Every row gives one point. Examples show where two turns around zero, p and q, send a point. Write where each new point lands after one turn and then the other. Backwards means that the second turn is done in reverse. Each puzzle has new turns, and all numbers are rounded.

Turn p:
[ 0.3 -0.6] -> [-0.1 -0.7]
[-2.5  5.3] -> [1.4 5.7]
[ 1.3 -1.0] -> [ 0.4 -1.6]
[-0.7 -4.9] -> [-3.6 -3.4]
[1.6 1.2] -> [ 2.0 -0.1]
Turn q:
[ 0.6 -2.7] -> [ 2.5 -1.3]
[ 1.7 -4.0] -> [ 4.2 -1.3]
[0.8 1.9] -> [-0.9  1.8]
[1.1 0.7] -> [0.2 1.3]
[-4.1  4.1] -> [-5.8 -0.5]
Where do these land?
p, then q: [-4.1 -2.9] -> [-3.4 -3.7]
q, then p backwards: [2.3 2.9] -> [-2.9  2.4]
p, then q: [3.3 0.3] -> [3.2 0.9]
q, then p: [-1.5 -0.3] -> [-1.4 -0.6]

Turn p:
[ 1.9 -1.0  1.3] -> [ 1.5 -2.0 -0.2]
[ 3.7  0.3 -5.1] -> [-3.2 -2.0 -5.0]
[-0.9  1.8  1.9] -> [1.9 1.9 0.5]
[-3.8  0.3 -4.4] -> [-5.2  2.6  0.6]
[-1.5 -2.7  2.5] -> [ 1.0 -1.2  3.6]
[0.6 1.3 3.7] -> [3.9 0.6 0.5]
Turn q:
[ 1.3 -3.0  0.7] -> [ 2.4 -0.2 -2.3]
[-4.2 -1.3 -3.9] -> [-3.9 -3.9 -1.9]
[1.8 4.5 0.0] -> [-1.6  3.6  2.8]
[ 1.0 -0.2  3.2] -> [3.0 0.5 1.4]
Where do these land?
q, then p backwards: [ 2.5 -1.5 -1.2] -> [ 1.0  2.9 -0.7]
p, then q: [ 0.2 -3.0 -0.3] -> [ 2.0 -2.2 -0.8]
p, then q: [-0.4 -0.7 -2.6] -> [-1.1 -2.4  0.4]
q, then p: [0.7 5.2 5.8] -> [7.8 0.2 0.1]
q, then p backwards: [-3.0  0.0 -1.8] -> [ 0.8 -2.6 -2.2]
